Each row is a point. A path goes straight from each point to the next, and from the last back to the first. The post is the endless flat space through its rows: a point in 2 columns, a line in 3, a plane in 4, and so on, so that a path can go around it. How many times does the path go around the post? Going back the other way cancels.

Post:
array([[-3, 20]])
Path (15 x 2):
array([[-78,  32],
       [-16, -15],
       [ 41,  -6],
       [ 52,  61],
       [-32,  84],
       [ -1,  67],
       [ 29,  22],
       [  5, -15],
       [-72, -13],
       [-48,  40],
       [ -5,  82],
       [-39,  32],
       [  2,  60],
       [ 53,  45],
       [ -7,  67]])
Times around: 0

Post:
array([[ 12,  53,  30],
       [ -3, -22, -38]])
Path (18 x 3):
array([[ 72,  43,  40],
       [ 18,   6, -43],
       [  1,  55,  12],
       [-38,  36,  39],
       [  4, -48, -25],
       [ 56, -38, -10],
       [ 13,   0, -74],
       [-41,  95,  23],
       [-52,  -9, -20],
       [ 17, -32,  17],
       [ 47, -16,  -6],
       [ 38,  15, -26],
       [-33,  62,   2],
       [-59, -24, -28],
       [-29,  36,  -1],
       [-15,   2, -58],
       [-55,   7, -21],
       [  3, -11,  31]])
Times around: 3

Post, 3 rows:
array([[-20,  16, -18, -42],
       [ -5,  25, -18, -11],
       [ 17,  -8,  14,  31]])
Path (18 x 4):
array([[ 23,  64,  -4,  12],
       [ -6,  50, -15,  37],
       [  0,   9, -23,  22],
       [  5,  30, -50,   8],
       [ 38, -13,  34,  17],
       [ -4,  17,  24, -32],
       [-24,  95, -36, -39],
       [ -1,  44, -10, -49],
       [-23,  31, -46, -59],
       [-18, -25,   1, -22],
       [-22,  -9, -21,  18],
       [ -7,  25, -35, -22],
       [ 29,  40, -16,  28],
       [ -1,   0,  11, -12],
       [ -4,  -9,  14,  13],
       [-28,  -9, -18, -12],
       [  2, -41, -10, -21],
       [  5,  38, -27, -42]])
Times around: 2

Post:
array([[-19, -21,  -9, -21, -26,  75],
       [ 13, -27,  19,  33,  -2, -29],
       [ 36, -34, -31,  20,  16, -42],
       [-57,  68,  59, -44,  -4,   3],
       [ 28, -42,  18,   0,  14,  14]])
Path:
array([[  9, -87,   0,  -7, -16,   7],
       [ 12,   4,  16, -19, -42,  -9],
       [ 41,   1, -18,   1,  -4,   0],
       [ 12, -20,   1,  70, -12, -24],
       [-18,  33,  61,  -5,  27, -26],
       [ 11, -77, -23,  39,  43, -25],
       [ 20, -22, -29,  60,  14, -19],
       [ 13,  21,  39,  -6,   9,  25],
       [ 14,   4,  25,  12, -20, -18],
       [ -8,  -3,  82,   3,  -9, -75],
       [-32, -54, -21,   8, -34,  -5],
       [-34, -20,  15,  39,  26,  -7],
       [ 42,   3, -18,   5,  50,  -6],
       [ 25, -33,  60,  39, -22,  42],
       [ 10,  -6,  14,   2, -52,  31],
       [ -7, -10,  32, -44,  -1,  23],
       [-10,  -5, -58,   3,  -6, -52],
       [  5,  30,  67, -65,   0, -35],
       [ 95, -67, -33,  55,   6, -46],
       [-16,  53,  13, -21,  14,  21],
       [-40,  41,  -7,   1,  -1, -19],
       [-40, -30, -17,  -8, -29,  70]])
Times around: 0

Post, 8 rows:
array([[-22, -16,   3,  37,  42,   4, -14,  32, -19],
       [ 14, -29,  13,  31, -25, -12, -17,  57, -46],
       [  1, -14,  14, -34,  21,   4, -29,  25,   2],
       [ -1, -19, -16,   7,  24,   8,  11,  38,  21],
       [ 23,  33,  25, -42, -19,  10,  15, -27, -10],
       [ 35,  11,  -1, -34,  -8,  38, -11, -43,  25],
       [  1, -22,  20, -11,  22, -21,  -6, -13,  -2],
       [ 40,  14,  36,  27,   1,  -6,  -4,  23, -11]])
Path:
array([[ 40,  34,  56,  31,  15, -23,  15, -16, -40],
       [  8, -21,  18, -51,  13,  43, -35,  11,   0],
       [ -2,  11,  28,  13, -38,  12,  10,  42,  -8],
       [-37,   1,  21,  16,  17, -17, -28,  70, -48],
       [-29,  -2, -35,  29,  81, -26,  34, -24,   3],
       [ -7, -35, -21, -10,  32,  10,  39,  23, -27],
       [ 40, -10,  50,  17,   7,   7,  24,   8,  22],
       [ -9,   9,  26,  47, -30, -28, -12,  22, -36],
       [  0, -19, -35, -89, -55,  22, -54,  25, -15],
       [ -2, -55,  -8,  -3,  30, -36, -16,  15, -40],
       [-15, -30,  16, -13,  42, -34, -17,  -2, -36],
       [ 29,   0, -24,  -6, -21, -19, -10,   4,  19],
       [ 29,  28, -29, -22,   2,  68, -12,  26,  75],
       [ 22, -40, -37,  -5,  41, -28, -12,  75,  29],
       [  5, -43,  -4,  15,  95,   5,  -1, -12,  12],
       [  4,  -7, -14, -32, -38,  52,  36,  85,  12],
       [  2, -29, -10,  24, -23,   6, -16,  32,  36],
       [-10,  21,  -5, -46,  16,  15, -39,  26,  17],
       [ 29,  28,  10, -16,  48,  11,  -6, -36,  -1],
       [ -2,  15, -13, -33,  24, -16,  -1,   7, -30],
       [ 30,  24, -23,  18,  14,  50, -25,  59,   6],
       [ 16, -64,  -3, -30,  13,  -4, -44,  59,  -9],
       [ -9, -36,  45, -14,  23,  11, -46, -23, -16],
       [-28, -50,  32,  -8,  21,  -9, -69,   5,   0],
       [ 10, -19,  -7, -33,  25,  -6, -20,  -2,  44]])
Times around: 4

Post, 10 rows:
array([[-20, -38,   9,  27, -28,  -9,  -9,  32,  33,   3,  17],
       [-29,  -4,   3, -70, -12, -23,   7,  24, -42, -18,   0],
       [ 12, -13,  37, -37, -21,  31,  14,  32,  35, -17,  17],
       [ 20,  66,  10,  48,   7, -13, -16, -14,  -9,  19, -56],
       [-32, -20,   1,  15,   0, -50,  24, -25, -25, -43, -14],
       [ 30, -56,   2,  -9,  -8, -24,   0,   2, -14,  34,  51],
       [-34,  -4,  22,   3, -19,  43, -23, -49, -23,  56, -12],
       [  9,   4, -24,   8,  20,  95, -52, -31,  20,  12,  -9],
       [-30,  46, -11,  11,  24,  25,  35,  -3, -16,   5, -52],
       [ -8, -61,  16,  35,  59,  29, -34,   2,  42, -13, -52]])
Path (17 x 11):
array([[ 52, -38,  20, -15,  80,   2,  53,  27, -12,  17,  34],
       [-20,   4,  20,   4, -28, -23,  37, -45, -15,   8,  37],
       [-71, -67,  11, -21, -29, -10, -73,   1,  44,  14,  -7],
       [-32, -13, -32,  33,  28,  15,  10,  -7,  25,  54,  43],
       [ 28, -41, -12, -35,  47,  -6,  -1,  51, -10, -10,  21],
       [  6, -14,  -6,  16,  27, -19, -29,  44,  -6, -14, -35],
       [  8,  13,  25,  51, -16, -26,  52, -82, -26,  12, -33],
       [-17, -10, -34,  -6,  23,   1, -35, -51,  -7,  12, -23],
       [ 13,  29, -22, -45,  20,  13, -47,  37,  52, -15, -18],
       [ -7,  -6,   9,  42,  -5,   1,  43, -20,  40, -22, -28],
       [ 57, -34,  18,  52,  15, -11,  13,  13,  23,  14,  -9],
       [-62,  23,  36, -11, -26, -13,  25,  68, -25, -28, -25],
       [ 38, -20,  33,  11,  57,  31,  12, -35,   8,  -2,  48],
       [  4, -38,  30,  27,  22, -20,  34,  52,  56,  15, -14],
       [ 20,  -1,  13,  32, -17,  -2, -38,  25,  50,   6, -34],
       [-18, -38,   2,  46, -25, -26,  36, -15, -23,  27, -11],
       [ -1, -17,  18, -43, -43,  -3,  48, -23, -54,  -1,  49]])
Times around: 1

Post:
array([[-30, -57,  15, -14,  30,   6,   1,  12,   8,  -7,  11,  10],
       [-10, -26,  23,   0,  16, -11,  -1,  30,  21,   7,  38,  18],
       [-55,  15,   1,  37,  13,  45, -45,  19, -42,  18, -39,  25],
       [  7, -29,  33,  -7,   1,  -5,  -1, -18,  -3,   5,  35,  30],
       [-31, -43, -18,  -5,  55,  11, -37, -11,   7,  40,  39,   5],
       [-17,  32, -40,  -3, -23,  16, -13,  11,  22, -13, -18,  45],
       [ 20,  -3,  13,  36, -28,  -3,  47,   5,  24, -69,  40,  44],
       [-28,  -5,  -9, -29,  46,  11, -12,  -2, -13,  11,  20,  -6],
       [ 19, -42,   4,  14,   9,  18,  -7,  15,   4, -30,   1,   7],
       [-24,  34,   3,  34, -43,  11, -27,  16,   5, -53,  -6,  10],
       [-26, -26, -21,  -7,  28,  -3, -13,   2,  -8,  49,  -9, -13]])
Path, 30 rows:
array([[ -9,  22,  -6, -23,  31,   8,  11, -31,  -4, -18,  -1,  -9],
       [-28, -63,  23, -43,  34,   7,  -4,   4,   9,  45,  -6,  20],
       [ -7,  -7,  18,   8,  33,   5, -34,  13,  22,  -6,  -8,   8],
       [  2, -37,  10, -12,  17, -14, -25,   9,  20, -23,  19,  23],
       [-19, -51, -29, -11,  -7,   6,  25,   4,  25, -20,  28,  95],
       [-34, -78,  26,  18,  22,   8, -37,  -5, -37,  41,  14,  10],
       [-54,   8,  73, -42, -15, -32, -17,  -6,  -6,  10,  34,  61],
       [ -8, -35,  15,   6,  15, -21, -22,   5,  24,   6,  21, -25],
       [-70, -67,  23,  -9,  65,  58, -26, -18, -21,  14, -21,   9],
       [-28, -35, -19, -12,   6,   9, -14,  17,  34,  16,  55,  17],
       [ 12,   2, -10, -50, -24, -39,   7,  11,  13,  33,  13,  -7],
       [-20,   5, -11, -10,  34, -12,  31,  32, -14,  19,   9,  27],
       [-24,  49,  14, -13,  17,  -6, -23,   4, -19,  29,  -3,  31],
       [  8, -54,  27,  34,  47,   9, -24,   3, -14, -58,   0, -79],
       [ 10, -51,  30,  28,   5, -31, -12,  -8,  16, -24,  24,  12],
       [ 23, -28, -38, -17, -13, -25, -59,  22,  27,  28,  21, -11],
       [-26, -29,   1, -21, -26,  -4,   1,  32,  19,  -9,  39,   0],
       [-22, -21, -22,   0,  19,  46, -19,  -8,   2,  39,   6,  42],
       [-19,  -6,  29,  -5,   0,   5, -30, -10,  30,  -1, -21,  36],
       [-53,  16,  48,   9,  21,   3, -27,  -1, -19, -17,  28,  32],
       [ -3, -20,  35, -14, -13, -38,  13,  14,  55,  10,  15,  37],
       [-57,  72,  37,  -4,  26,  15,  -5,   9, -30,  26,  12,  12],
       [-69,  21,   7,  36,  33,   7, -58, -13, -12, -32,  21,  -7],
       [-19, -90, -17, -52,  -5, -74,   4, -12,  10,  77, -29,  -3],
       [-38,  42, -31,   2,  34,  17, -16, -13, -52,  29,  14, -13],
       [ 47, -39, -69,  -6,   1,  42,   9,   9,  15,  40, -10,  44],
       [-19,  23, -17,  14, -14,  41, -44,  15,   0, -15, -11,  -4],
       [-33, -38, -19, -29,   6,  11,  28, -42,  -4,  30,  38,  62],
       [ 44, -40,   4,  34,  -7,  12,  40, -50, -41, -36,   3,  63],
       [-42,   5,   5,  31,  25,  -8,   5,   0,   5, -51,  15,  -5]])
Times around: 0

Post:
array([[  5,  29,  40,  47,  12,   4, -45,  35, -11,  29,  14,  33,  -9,
        -41],
       [ 20,   1,   3,  10, -44,  -4, -23,  17,  17, -25,   1,  14,  12,
         24],
       [-18,  20,  -7,   8,  -3,  -6, -13,  -2,   5, -18,   5,  -3,   7,
         37],
       [-12,   1,   3,  -9,  10,  -8, -24, -13,   5,  11, -10, -18,   9,
         35],
       [-22,   3,  26,  -2,   6,  27, -17,   7, -25,   9,   4,  11, -26,
         13],
       [ -8, -17,  -3,  19,   1, -14,  13,   9,   2, -12, -11,  -4,   9,
         31],
       [-15,   6, -13,  16,  -3,  -3,   4,   0,  -2,  19,   9, -24,  20,
         13],
       [  9,  32,   6,  -3,  -2,  17,  25,  -6,  11,  23, -31,  34,  -8,
        -18],
       [-22, -11,  13,  -8,  -4,  -5,  10,  14,  -6,   1,   6, -17,  -8,
          0],
       [  8,   1, -11, -35,  -3,  23,  11,  14,  -3,   7,  -6, -14, -38,
         21],
       [-10, -15, -29, -18,   1,   0,  -1, -24,  30,  -8, -19,  21,  16,
         14],
       [ -8,   8,  -2, -17,   4,   2,  -5,   1,   3,   7,  20,  -1,  18,
         29],
       [ -6,   3, -13,   0,   2, -17,   2, -22,   6,   2,  -3,   9,   2,
         17]])
Path (28 x 14):
array([[ 16,  36,  13,  23, -40,  11,  -7, -10,   5,  -3,  31,  27,  -5,
         -7],
       [  0, -15,   5,  11,   6,  34,  -3,  14,  -6, -12, -12,  -4,  -5,
         14],
       [ 25,  23,  -8, -21,   6,  -2,  22,  -4, -10,  17, -28,   6,   1,
         29],
       [ 17,  17,   4,  26,   1, -18,   0,  -3,  19, -22,  13,  43,  26,
        -18],
       [-14,  -9,  25,  25, -11,  19,  15,   1,  -9, -12,   0,   2,   7,
         36],
       [  9,  26, -23,  26,  13, -22, -28, -27,  29,  38, -19,  16,  -1,
         -9],
       [ -5, -11,  -4, -52,   4,  28,  12,  13,   3,   8,  34,   2,  -2,
         29],
       [-13,  12,  -2,   1, -15,  32, -25,   0,   2, -10,   7,  -4,   5,
         33],
       [-18,  12,  23,  10, -30,   7, -24,  25,   4,  -7,  46, -18,  11,
         13],
       [-18,  11,   6,  -7,  -7, -36,  -7,   5,  -8,   1,  17, -21,  -5,
         48],
       [ -8,  32,   3,   2,   9, -16,  -8,  20, -27,  19,  -7, -11,  -7,
         50],
       [-18,  14,  41,  15,   3, -42,   6,  -3,  -5, -13, -24, -13,   7,
          1],
       [  0, -34,   2,  -5,  29,   0, -17,  -9,  -5,  18,   2, -19,  -1,
         18],
       [  6,  33,  14,  20, -19,   7, -23,  -6,  14,  -8,  -4,  12,  20,
          9],
       [ 14,  -1,  -6, -12,  24,   6,  15, -24,   7,  59, -39,  -8,  28,
         -6],
       [ -9,  28,  51,  -6,  -2,  33,   7, -16, -28,  -9, -40,  15, -54,
         50],
       [ 13, -24,  -1, -25,   3, -15,  18,  -3,  16,  22,  18,  -2,  25,
         20],
       [  3, -22,  16,   0,  12,  -8, -10,   9,  -1,  29, -19,  -3,   8,
         19],
       [ 19,  43,  -4,  11,  -1, -16,  -8,  18,  11,  19, -26,   0,  12,
         11],
       [ -4,   9, -41,  17,   4, -11,   6,  -1, -17,  13,  15,  26,   0,
         34],
       [ 13, -15,  17, -26,  13, -31, -14,  11,  -8,  30,  -4, -20, -33,
         48],
       [ -7,   8, -11, -29,   3, -10, -40,  -1,  10,   3, -13,  13,   3,
         12],
       [ -8,   8,   7,  -7,  -2,  22,  31,   8, -26,   3,  10,   7, -17,
         -6],
       [ -6,   2,  -2,  30, -15,  34,  20,  -4,  -8, -19, -15,  25, -26,
         17],
       [-10, -15,  28,   1,  -5,  13,  14, -20,   7,  27, -95, -22, -28,
         19],
       [ -6,  10, -12, -12,   4,  -3,  14,  26,  22,   9,  -4,  17,  -7,
         -4],
       [ -6,  33, -21,   0, -10, -19, -37, -18,  17,  17, -30,   8, -10,
         13],
       [ -9, -17,  13, -28,  -8,  16,  25,  15,   8,  13,   7,  13,   1,
         -2]])
Times around: 2
